Every row gives one point. A path goes straight from each point to the next, and from the last back to the first. The post is the endless flat space through its rows: a point in 2 columns, a line in 3, a plane in 4, and so on, so that a path can go around it. How many times does the path go around the post? Going back the other way cancels.

Post:
[[12 14]]
Path:
[[ 25  77]
 [ 48  24]
 [ 40 -37]
 [  9 -49]
 [ 27  -5]
 [ 40  36]
 [  9  39]
 [-34  32]
 [-11  47]
 [ 40  40]
 [ 38  -1]
 [  5 -52]
 [-12   5]
 [-28  25]
 [  4  57]
 [ 41  37]
 [ 32 -17]
 [ -9 -28]
 [-17   3]
 [-33  51]
 [ -7  60]
 [-11  17]
 [ -1  -3]
 [ 11 -40]
 [ -8  -6]
 [ -4  19]
 [ 17  54]
 [ 33  20]
 [ 40   1]
 [ 11 -30]
 [-24  -1]
 [-36  56]]
Times around: 3

Post, 8 rows:
[[ 46   8 -18 -22   0   8  22   0  30]
 [ 25  42 -15 -15 -19  -4  45  16  42]
 [ -5   8 -13  17 -26 -24   8 -29 -39]
 [ 31  -1  32   1  35  30 -16   1   9]
 [ -3 -15  38 -38   1  -9 -23  -5 -23]
 [-15 -23   1 -32  13   1  -6  -7  31]
 [  4 -55  -9  21  13 -20  16   7   6]
 [ 27  -8  -5  44  -1 -26  -6   7  14]]
Path, 31 rows:
[[ 25 -22 -28 -11   0 -23  43  15  60]
 [ 30  11  20   2  21 -18 -11 -24 -16]
 [-54 -59 -42 -50   2 -12  18 -37 -14]
 [ 52  31  -4  11  -1  27 -55 -26  -3]
 [-44 -35  -3 -57   0  22  -5  -6 -30]
 [ 35  30 -11   8   5 -12  34  48  33]
 [ 17   8  26  -2  21  -7 -14 -37 -23]
 [ 63  42  12  57  25  39  30  -4  24]
 [ 40 -67  64 -27  31   8  24  48  -5]
 [  8 -23  -3  -1 -30 -26   0 -10 -10]
 [ 55  52 -55   4 -28  38  17  11  55]
 [ -6 -60 -34 -14  13 -15  50  50  54]
 [ -3 -36 -35 -10  21  54 -10  -3  35]
 [ 14 -10  -2  34 -19   3  42   3 -23]
 [ 28 -27 -26 -16  -3  -1  14 -49 -26]
 [  7  16  82  23  19 -35 -62 -36 -95]
 [-12 -50  11 -52  39  15  33 -15 -55]
 [ 25  13  -5  -1   5 -12  31 -12   6]
 [ 34 -57  30  48  30 -27  16   5  -7]
 [  2  19  25 -10 -35 -49 -27   8  11]
 [ 33 -14 -29  -2  -1  21 -39 -23   4]
 [-44 -13 -21 -29  -4  14 -14 -17 -22]
 [ 12  19  -3   0  -1 -13   4  -4  16]
 [ 55  26 -46  16  -5  14  23  13   9]
 [  5  11  -1  30   7  21   4  -1  -1]
 [ 22   6 -29   6  -4  13   4  -5  49]
 [-44 -69  -2 -37  32  18  11   8   0]
 [ 29  24   2  -1  19 -18  33  80  86]
 [ 21  26  29  19  13 -28   4  32  51]
 [ 85 -30  42  57   8 -32  -1  34   1]
 [ 53  19 -15  28   3  14  33   2  34]]
Times around: 1

Post:
[[-28 -40  10  22 -32 -26  13  35  -7 -49   8  14 -33 -31 -21  38 -19  -5]
 [ -9  10  14  24   3  16 -15  28 -16  18  -7   7  31 -35   7  24 -11  11]
 [ 19   7   2  13  15  16  10  -7  17 -38  26   1  37 -18  13 -23 -19  37]
 [-14  21 -14  15  31   4 -19  12 -26 -29   3  -5  22  26  29 -14   7   4]
 [  7  -4 -18  -1  20   4 -15 -11  22  24  17  -1  14  -1  19  25  14  10]
 [ 37  -3 -18 -30   7 -10  -7   2 -38  -2   0 -17  57  21   3  16  -3  18]
 [ 31  24 -13   9  -3 -16 -20  24 -14 -30  -2 -19   9 -22  -4   5 -17 -14]
 [ 15   6  -7 -16  -8  28  27  18  37  23   3 -15  26   9   5   3  -5   4]
 [ 21  -8  -1  -5  36  12   4 -13 -26   8   9 -30  47  15   4  16  48 -14]
 [ 34  23  -7  12 -15  14   6  -2  -8  -4  13  -8  19 -12  37  -9  15  17]
 [ -4 -15  18 -19  10  32 -32   0  15  21  -7  -5   0  14  32 -11 -15 -18]
 [ 12   5  -8  -7  17  19 -11   7 -15  40 -13  31  16  33  19 -27  13  13]
 [ 16  21  18 -23  37   6 -13  13 -25  -4   9  -6   9  13   8  13  22   4]
 [-34   4  19   7 -12   4   9  14  47 -34  33  80 -24   0  27 -13 -63 -95]
 [-51  31  -7  17 -49  58  -4  -3 -20  17 -27  85  14  -6 -34 -31 -29  -2]
 [-23  32  17  -8   0 -22  21  -4   0 -12 -61 -27   4 -41  19 -17  30  17]
 [-29 -21   6  12   5 -28  24   1 -38   2   7 -12 -25   8 -22  24 -13 -11]]
Path (27 x 18):
[[-23 -14  21  37 -17  57 -16  35 -12 -22 -23  18  -3  -2 -12  17 -24   1]
 [ 22 -17  24 -14 -28 -12 -43  12  13 -46 -21  11   6  -3  21  30 -16 -30]
 [  6 -27  28 -12 -15  20 -26  14 -20 -42  17  17  34   7  21  15  11 -12]
 [ 48  -1   8  -9 -39  13 -12   7   6 -80   3  30 -26   2 -23 -12   6  -1]
 [-28 -33 -22   5  12 -16 -39  28 -22 -49 -31   7 -33  30  25  -2  35 -25]
 [ -1   3   0 -16 -23  64  -6  26 -14  58   0  -6  44 -33 -10  22  -5 -19]
 [ 11  46 -17  49 -39   5 -21  24 -12   9  41 -27  -6 -27  -3  14 -22 -11]
 [-69   2  18  -7  26  24 -23  31 -31 -10 -49 -44  53  36   5 -24 -59  70]
 [-18  11  -1   1  24  -4  56 -58 -41  37 -33  22  46   5 -48 -34 -10  18]
 [  9  15 -41  22 -24  -2  26   6 -27  40 -29  -9  20 -14  15 -13 -20  17]
 [ 24   4  29 -12  48   1 -33  -3 -23  -3   4 -35  45 -76  -2  16   8  16]
 [ 38   9 -16   0  -8 -30   8 -53   1  14  25 -13  36 -16   8  -8  52  10]
 [-20  -5   3  -3  -8 -28  -4  -9  13 -35  20  18  17   8  23  65   8  38]
 [ 14  33  55  -7  11  -8 -19  16 -34 -13  -7   1  -6  22  28 -53 -22  10]
 [ 12  14   3 -25  20 -31  -7  22 -40  -2 -11 -36  23   8 -11   9 -13 -32]
 [ 12  39  -2 -29  -7 -40  19 -26  10 -75  33 -26  14 -26 -26 -10   3 -34]
 [ 18  52 -29  11 -13   4  19   9  -4  -2 -34 -25  45  41  35 -43  42  -7]
 [ -1   3  51 -37  -9   1 -26 -13 -62 -86 -19  34  -2   7  10 -35 -49  15]
 [ 34   4  21 -20  25  -3  22  -9  -7   3  31  31 -13   4  19   7  15 -62]
 [ 17   0 -16 -24  34 -40   5  39  -2 -10  -8  20  12   8 -13 -10   3  21]
 [ 33  16  -1  -6 -35 -40 -22  -3  11 -18  29  14  16 -42  24  19 -19  16]
 [ -8  11  -1  29  13  23 -10  36 -15 -10 -16   8  30  53 -17 -49 -38  74]
 [ 18  32  -5 -18  65  -4  50 -26  28  12 -29  -1  39  14   7   9  47 -16]
 [-25 -12 -34 -18   7  -4  36  19  -5  21 -15 -28  11  10  16  14 -14  19]
 [ 38   9  -2 -13  -6  18 -14  30  31  16  29  32  43 -51  26  18  22 -38]
 [-29   2 -37  30 -21  -4   0  -5  -6  46  24  33  -1  26  45 -27 -53  10]
 [-17  -9 -47 -10 -16  25  11  20  51  22  -9  46 -20   8  32   7  15 -33]]
Times around: 3

Post (17 x 18):
[[ -4  11  -1  25  38 -14  22  28 -22   8 -11   1 -14   2  -6  -3   0  -9]
 [ 22  34   4 -20  13 -18  -4 -29 -14 -14 -23   9  27 -16  20  10   1  18]
 [ 12 -25  10  30  28  23  10  -6   7  12 -11  -9  15  11  10  -7   7 -22]
 [-13  -8  -5 -24  14  12 -25   4 -25  -4 -25   5  -8   8  20 -25  -7  12]
 [ 43 -37 -13  12  19  13  26   8  31   7  -5 -16  26   7 -13 -19 -11   8]
 [  0   1   5  19  27   5   4 -12  30 -14  18  -3  -5  16 -14  16   4  14]
 [ 25   5   7  16  -8  -7  -7  -1   8   5 -23  25  32 -37   8  -9  -2 -20]
 [ 13 -15  -5  21  12  24  -8 -12  -8  12 -12 -12  -4 -17  -2  10 -28  17]
 [ -3 -22   8 -34 -19  10  14 -42  15   2   4  13 -25  21 -14   3  39  11]
 [ 33  19   4 -18  -1  32  -4  25 -13   3  16  28  35   1  -5  -2   4 -21]
 [ 20 -11 -22  25  17  13  37 -17   0  -7   5 -15  22  -1  -6 -11   2  38]
 [  7  -9   1 -21  17  -5 -12  18 -40  -5  -7  36  22  29 -22  -6   4  -2]
 [  7 -17  -1   8  30  -3  -7  34 -13   9  -4  14  -7  34  15  25   8  -7]
 [  8  14 -20  10   2   4  -5  -8  -3  -8 -47   0  21 -31  -9   4   7  -9]
 [ -7   6   5 -26 -22  -4   7   5 -20 -23  12   2  22 -14   4  10  -1   1]
 [-23   6 -15 -12  -8 -13 -46 -43 -14  11 -19   4 -20 -17  16   7   2 -12]
 [ 20 -17 -44  35  44   0  12 -14 -17 -36 -16 -12 -18 -13 -15  -9 -39  11]]
Path:
[[  0  30 -12 -14  18   2 -35  -2   3  12 -30  13  31  -3   3  -9  24   4]
 [ -8  -9 -20   8  28 -17 -39  -6   1 -13 -33  33  10  -5 -25  19  -6  17]
 [  6   1 -26  27  32 -16   1 -25 -15 -31 -36 -18  45   0   0   9 -29  -7]
 [  7   8   0  24  16  -3  27  15  26  -2   0   9 -26   0 -19  -5  -2 -33]
 [ 17 -26   3   3 -18  11 -30 -32 -29  13 -53  27  23   0 -10  11 -27  -9]
 [  0   4  19  26  -8  10   0 -20  -1   9  11  11 -16   8   6  13  23  29]
 [ -4  -5  12  24  37   8 -15 -26 -13  16 -27 -22 -20  -3   9  33  14  -5]
 [ 10  17  19 -10  80  27  -1 -16 -19 -10  12  -9  30  24  12 -20   9  17]
 [  9 -49 -23  31  56  13   4  11  -9 -35 -42 -32   8   9  -1 -12 -26  10]
 [  0  50  12  24  54   1 -20   7  -9  39 -13  17  22 -13  23 -12  -3 -18]
 [-19 -40 -35 -10  26 -44  10  22 -49 -21 -73   0   4   3 -35 -70 -42  16]
 [  3 -14  13  14  -9   7  -5 -14  15  -9 -22 -20 -19 -10  25   5 -16 -22]
 [  2  -9 -22  33  56 -22 -11 -18 -32   2 -42 -25 -21   8  10  30 -11   7]
 [-12  18   4   7  29  38 -17 -18  -1  16   6  -6  -5  -1  12  30  15  28]
 [ 30  22 -13  17  -6  10  19  69  -4 -47  -4  17  61 -44  -3  35 -23  -2]
 [  5   6  17   0   3  14  60  41 -61   8  33  24   8  33   9 -28  10 -14]
 [-37  15 -28  22  12 -18 -48  49   6  32 -95   5  10 -15  -7 -16  13 -17]
 [ 22 -37 -46  37  31 -24  23  -3 -26  15 -26 -28 -47 -23  -6   9 -57 -15]
 [ 17  10  38 -13 -14 -24   6 -29   2 -12 -41  15  40  -9  27  15   9 -24]
 [ 15   0  -8   4  16   2  -7  21 -18   3  21  11   9  14   7 -27   6  -8]
 [-19 -20  -1   1  12   2 -12  14  18  15   9 -29   7   4  15  -6  -1  25]
 [-10 -23 -16  -5  18  25 -39 -30 -37  -3   4  22 -28  19 -23 -14  20   8]
 [ 12 -25  13  11   4  -1  55  -5   2 -31  11  20  46  -9   9 -37  19  -3]
 [-16 -26 -13  25   3   1  31 -37  -3  17  25   9 -32  19 -18  13  -7  25]
 [ 30  26 -16  10  14   8   4  23   7  -5  24  -7  33  -3  -2  12 -23  11]
 [ 64   1  -5 -16  46   0  24   0 -19 -31  -3 -23   7   6  -6  -3 -16  13]]
Times around: 4

Post:
[[ 22 -20   2 -23  20   3  11   6   1 -48  15   3  -6 -20 -29 -10 -19 -15]
 [ 26 -13 -16  18  -7  -7 -33   1  28 -11 -23   3  -4 -28  -5   2 -35 -23]
 [ 17   0 -20  -5   3  -5   1  10 -19 -36 -28  26  -4 -11  27   5  -5 -26]
 [  8 -24   0  12  23   1  -3  21 -56  21  -7  10 -47 -15 -19  24  -6 -36]
 [-16  20  -4 -16   1   1  17  31 -52  13   6  25 -12 -21 -20  11 -14 -36]
 [ -7  -9 -10   6 -23 -21 -13 -29  -2 -26   9  11  17  30 -44 -12  10  28]
 [ 10  -7  -6   0  -4  -9   9   9 -23 -11 -19 -13 -15 -18 -10 -32 -28  -7]
 [ 19 -30 -22  -2  15  -9 -20   6  10 -19  20  10   6 -12  27 -16 -37  -1]
 [-17 -17  16  -7   1  -4 -19  24 -38   9  -3  34 -51 -31   7   9  -9  -7]
 [ -9  -1   5  -2 -26   4  13 -34  -2 -10  25 -18  26 -22 -39   1  30  22]
 [  5  -3  -9 -25 -19 -12  39   1 -43  15  -4  14 -47 -21  -8  13  -5 -25]
 [-11  15  19  -8   1  12   3 -34  20 -18  19  -8   1  25 -31 -16  24  32]
 [ 16 -40 -19 -25  11 -16  -7  15  21   2 -40  18  10 -20  -3 -12 -27  -5]
 [  4   2  19  11   1 -30  27  37 -27   6  -1   5 -12 -17  -6  17 -18  -4]
 [ 37 -16 -11 -37 -17   0 -16  13   0 -23  -6 -20   8  -4   4  -8 -44 -16]
 [  1   6  20 -13 -10  24  33 -39 -30  -6   8   6  12  11 -35   2  -3  26]
 [-26  30  -5 -15  -9  15  18 -20 -20 -25  15 -21 -11   5 -34  34   3  33]]
Path:
[[ -8 -24 -35 -36 -17   4 -29 -17 -46  14 -25  55 -48   3  31   9  -4 -29]
 [ -5 -13 -14 -50  -1 -12   6  -5 -27 -27  39  28 -21   7  11 -13  -5   5]
 [-12  -7  -2  17  13 -22  18  -5  -2   1 -14   2  40 -42 -19  21  59  25]
 [ 29 -48 -17 -68 -19  -8  26  13 -11 -25 -11  25 -17 -45 -26  11  -7 -25]
 [-18  39 -19   8 -43   1  -3  -3  -7   7   6   7  11  23 -39  58 -16  -9]
 [ -7 -36  16 -64 -10  -2  36 -17 -25   9 -32  21 -25  -6 -55 -42   3  -5]
 [ 47 -31 -17 -26 -14 -49  15 -11  16  21 -13 -37  11 -13  35  -4 -28 -16]
 [-11 -12 -50 -27 -20 -18   9 -14 -22   4 -15  25  -7 -41 -26 -12  11  17]
 [-14 -15  -8   2  19  11 -20  28 -15  14  -9  12 -29 -45 -22   8 -25 -12]
 [-16  23  -3  -5 -34   7 -20  27   3  -3   8 -19  10  10  16   9   1 -19]
 [ -7 -12  -4  17  23   4 -50  -5 -14 -21  19  -5   2  11 -32   4 -39 -24]
 [ 22 -22 -37 -24  -9 -22  34 -10 -31  -7 -28 -32  -2  -2   6  16 -25   7]
 [ 33 -26 -23 -22  21 -41  17 -13  -7   7 -17  24 -28  21 -42  19  24 -32]
 [ 11  33  -3 -14 -10   8 -22  30  11 -24 -52  35   7 -22  25  31  -7  13]
 [ -5  19 -27  36 -28 -25  51  -5  15 -23 -20 -20 -12 -30 -28  13  -1  22]
 [-26  -2  17   6  12   0   8   0 -23  15  26 -24 -24  31 -45  11 -29  -1]
 [  9 -30  39   3  48  13   5 -33  12 -44   4  31 -14   0  -7 -12   2  24]
 [ 24  -5  14  15  31  15  31 -20 -60  19  16  -4  -3 -35 -35  21   6 -15]
 [ -9   9  22 -28  16  14   4  44 -21   0   2  17 -16 -27 -16  18  18  -6]
 [ 25 -12  -3  16   4  -6  -7   9   3  -2  -1 -15 -23  17 -42 -12  -1 -26]
 [  6  -4  -5   1 -17 -13  -6  11 -13  -9 -11 -15  29  33 -18  -5 -37  13]
 [ -1 -38  10 -95   4  17  12 -29  11 -19  24  26   3  -5  -9  11 -27   2]
 [-20  28  23   9  29  -8   4 -18 -14 -37  25  38 -29   0 -20  40  17  14]
 [ 36 -18  -8 -53 -21  19 -14 -32  48  -9  -3   9 -25 -24   8 -10  -9  -1]
 [ 21  11 -20  21 -48   5 -10 -11 -15   0  -9  11 -30  -7  26 -29 -71   0]
 [-10  -6 -32 -55 -28 -21 -13   5   1 -31  18  -8 -35  20 -38  -8  -4 -24]]
Times around: 5
